Each row of a before or after table is a point. One or more steps were done to the points. Then noise was added and the rows were shuffled. The steps act on how far a point lies along the listed directions, d1 being the first. Write out the steps. A step turns or swaps two directions, mirrors them in a line or flattens them onto one, adds a multiple of one to another, or multiplies one. Angles are multiples of 10 degrees, from the lower direction toward the higher: turns from -170 to 170, lines from 10 to 170 but not 90. Use the fewest steps. Two steps may share a direction if one is a turn and the other turns, adds or multiplies; they go together, in the order done. Otherwise the lowest direction goes first.

Directions:
(1): -14,47,-14
(2): 47,8,-18
(3): 15,18,46
Before (13 x 3)
-38,39,-43
42,-49,-20
26,22,28
9,10,12
-16,-50,5
37,30,-40
-22,32,-29
39,30,-13
-24,12,8
15,-3,-46
4,14,-28
30,20,-21
-24,7,-64
After (13 x 3)
-30,-56,20
16,15,-15
-46,2,-54
-37,15,17
-47,-7,-9
6,10,15
-25,11,-6
-22,34,-28
-25,40,-50
-34,21,33
-57,17,14
7,21,36
21,-46,-18
Steps: mirror d2 and d3 in the line at 80 degrees

Directions:
(1): -39,-22,35,16
(2): 41,-9,41,1
(3): 13,-13,-17,53
(4): 6,-52,-17,-20
Before (13 x 4)
8,77,-17,-24
-6,12,28,-4
-22,9,-62,-10
9,-20,-20,14
21,-19,8,-15
29,17,29,-28
-22,-6,-75,-22
49,9,34,-3
9,67,-31,-42
-34,-40,-5,45
2,0,18,-14
3,25,0,52
-20,-11,-16,-30
After (13 x 4)
16,27,-57,-48
51,-40,7,-22
-2,-22,-14,-21
18,24,-53,-27
-48,-15,20,27
-25,-5,15,-17
1,9,20,21
18,-35,-22,37
8,29,-3,-29
-26,60,-48,28
-19,47,-45,49
-40,19,20,21
-8,11,19,3
Steps: swap d1 and d2; turn d3 and d4 by 70 degrees

Directions:
(1): -10,-1,-4,34,54,-32
(2): -55,-45,3,2,-11,2
(3): 24,-29,0,27,18,52
(4): 27,-39,-44,-23,1,-22
Before (12 x 6)
-46,25,15,31,-11,55
-20,-43,-23,-13,43,-60
-68,-9,30,16,18,-1
29,3,-19,-19,-22,-1
-40,-38,19,16,-11,2
-11,7,-12,26,31,-24
39,29,-36,-26,-5,-1
-40,7,-24,-1,7,-55
-61,-25,39,38,-26,52
-51,15,0,-22,-9,-67
-4,1,-32,23,51,-63
3,13,-22,-11,-9,-45
After (12 x 6)
8,-21,-37,43,57,-26
23,-21,-25,22,4,14
-33,75,31,-7,-33,-28
27,-1,-1,22,28,22
-17,48,25,7,31,-20
20,0,-28,28,35,3
11,-27,-22,-9,-23,17
-2,21,16,-4,-10,-33
-9,3,-10,29,31,-20
6,-29,-38,-2,3,38
24,-23,-28,-4,58,-44
-49,64,17,3,-21,8
Steps: turn d2 and d3 by -140 degrees; multiply d2 by 0.4

Directions:
(1): -58,11,30,37,-27,-2,-20,1
(2): -14,-37,-23,35,47,-26,-11,-25
(3): 10,54,29,5,30,-7,10,-44
(4): -32,42,-49,-24,15,-8,-24,16
(5): -35,-27,29,-58,19,9,-5,-18
(6): 31,-1,19,0,8,7,-74,5
Before (13 x 8)
-33,-1,-14,19,-7,-6,18,21
-2,-54,38,-34,20,3,22,-24
16,17,-4,-3,-8,8,40,-15
-48,2,-11,20,11,-12,-44,5
10,21,39,-6,-20,21,9,-6
-6,2,53,73,-16,-15,-10,-13
-37,47,-43,-14,5,-29,36,-2
-49,-14,39,-39,-30,24,-28,9
-8,-20,36,-71,-29,21,95,-2
1,-24,20,-13,-20,6,51,2
8,-34,-10,-35,43,-13,14,-29
-8,16,-41,43,16,-21,-52,12
-59,22,48,-5,6,-12,-3,-29
After (13 x 8)
32,26,7,-9,-10,26,12,9
-9,22,-10,-48,55,-11,16,-32
80,-30,-13,13,7,-5,18,7
5,-48,40,27,3,-1,-9,-22
-6,14,-18,-47,11,0,41,2
-12,-37,8,3,-1,-4,38,6
-1,32,-26,4,-21,3,30,3
-43,28,-17,-4,38,-34,-12,-26
-5,-47,10,65,-7,-10,-38,5
-42,4,18,43,-39,-18,49,-2
-24,58,-1,-82,4,12,74,-8
16,-5,61,-50,0,23,5,-28
40,11,54,17,13,-11,40,-36
Steps: turn d1 and d4 by -110 degrees; turn d3 and d5 by -50 degrees

Directions:
(1): -27,7,-65,36,-23,27,16,1,-5
(2): 26,1,-15,28,47,8,-40,40,-26
(3): -26,38,-1,-12,13,-34,20,-6,-62
Before (9 x 9)
52,-23,46,-33,46,-9,-72,0,1
44,-36,3,39,66,20,-37,38,25
32,-3,-9,17,-4,20,4,0,39
-53,20,4,-21,-38,-25,53,-30,-47
-8,14,17,-15,1,-19,9,-14,-25
-14,18,3,-3,-30,-8,36,-21,-11
67,-24,91,-53,40,-16,-52,17,60
-37,21,12,-32,-5,-37,35,-24,-23
18,-9,15,3,34,18,-33,26,21
After (9 x 9)
34,18,21,-11,53,-14,-41,38,-7
-11,27,-2,2,44,-5,-13,19,-35
-13,-36,24,-16,-60,17,29,-24,54
-19,-23,14,-22,-36,4,29,-26,52
11,-14,2,5,-33,19,21,-11,35
7,9,7,-19,32,-24,-41,-15,-48
38,21,-14,15,24,7,-15,15,-5
-4,26,-9,19,82,-28,2,24,-69
-7,-6,14,-11,-25,1,15,-19,4
Steps: multiply d1 by 0.4; turn d2 and d3 by 80 degrees
